Each row of a before or after table is a point. The points were changed in one or more steps. Then noise was added and the rows were shuffled. The steps act on columns, c1 being the first. What was done? A step turns or swaps two columns, mirrors them in a line or flattens them onto one, adds a multiple of one to another, or multiplies or shifts one. Angles are multiples of 10 degrees, from the lower column toward the higher: turns from -170 to 170, lines from 10 to 170 but not 90. Use the fewest steps. Two steps may share a column if one is a turn and the other turns, adds or multiplies; they go together, in the order done. Otherwise the lowest column goes first.
In the rows, 128 means zero.

Before (8 x 3):
[[ 76  94 131]
 [ 95 113 118]
 [ 86 109 106]
 [ 57 115 193]
 [164 135 186]
 [ 98 151  41]
 [145  87 176]
 [103  91 176]]
After (8 x 3):
[[128 134 154]
 [136 114 175]
 [134 156 226]
 [130 107 220]
 [129 111 211]
 [123 136 234]
 [129 172  87]
 [133 123 153]]
Steps: multiply c1 by 0; shift c2 by 20; shift c3 by 40

Before (12 x 9):
[[131 137 112 151 109 184 161 103  88]
 [114 149 179 139 127 156 116 117 149]
 [142 127 124 100 166 167  83 157 141]
 [105 113 116 107 113 117 131 153  88]
 [114 139 110 102 149 147 152 129  80]
 [156 127 183 152 102 121 132 138 112]
 [105 136 175 145 176 125  81 140 119]
 [100 172 129 127 101 111 143 101 157]
 [162 124 149 146  96 134 116  96  92]
 [103 188 128 120 123 154  81 130 142]
 [169 152 142 124 131 149 157 160  99]
 [144 181 119 153 168 170 127 165 151]]
After (12 x 9):
[[111 130  95 152 115 113  83  98 102]
 [ 88 174 144 135 100 153  96  96 133]
 [122 145  61 144 119 123 123 150 178]
 [145 171  83 148 151 151  95 141 128]
 [153 141 163 165  91 173 120 121 110]
 [111  98 138 102  87 128 138 154 113]
 [ 98 122  96 114 141 173 159 120 166]
 [ 89 236 134 163 150 157 138 119 168]
 [150 118 109 148  93 125 119  91  96]
 [130 249  94 131 142 155 159 155 124]
 [129 150 155 109  82 153 130 141 148]
 [161 210 143 126 155 111 119 152 102]]
Steps: mirror c1 and c8 in the line at 130 degrees; multiply c2 by 2; turn c3 and c7 by -130 degrees; turn c4 and c6 by -20 degrees; swap c5 and c9

Before (9 x 14):
[[128 133 122  96  65 139 149 138  97  96  91 104 113 138]
 [103 144 144 117 128 120 127 126 140 127  90 136  88  97]
 [155 134 148 121 105 176 136 141 150 114 131 104 105 129]
 [155 157 129 128 120 166  86  97 141 157 122 108 101 109]
 [142 125 139 102 111 130 154 132 127  83 107  68 122 148]
 [126 145 146  59  80 129 143 177  78 108  92  85 113 145]
 [126 141 147 139 124 170 120 110 120 144 129 111 105 142]
 [106 158 105 136 128 104 107 145 139 143 113 144  72 118]
 [151 154 122 117 144 176 105  95 121 142 153 138 101 104]]
After (9 x 14):
[[100 153  93 117  91 156 148 148  70  94  95 135 145 129]
 [139 148  99 103 115 223  86 102 134 159 114 157 135 161]
 [134 145 115 134 127 233 119 111 120 143 121 142 155 130]
 [111 117 113 149 122 108 129 138 137 128  94 147 140 177]
 [ 63 172 118 107 109 128 144 187  58 107 112 144 149 123]
 [127 115  71 154 124  71 105 146 135 142 124 156 165 173]
 [132 151 120 102  95 250 134 140 135 117 135 134 146 142]
 [107 190 106 109 114 135 153 139 117  83 108 127 145 117]
 [123 119  93 104 144 249 104  89 131 143 140 155 132 163]]
Steps: turn c1 and c4 by -70 degrees; turn c2 and c12 by 90 degrees; shift c3 by -30; turn c5 and c9 by 30 degrees; multiply c6 by 2.5; turn c8 and c11 by 20 degrees; turn c13 and c14 by -140 degrees
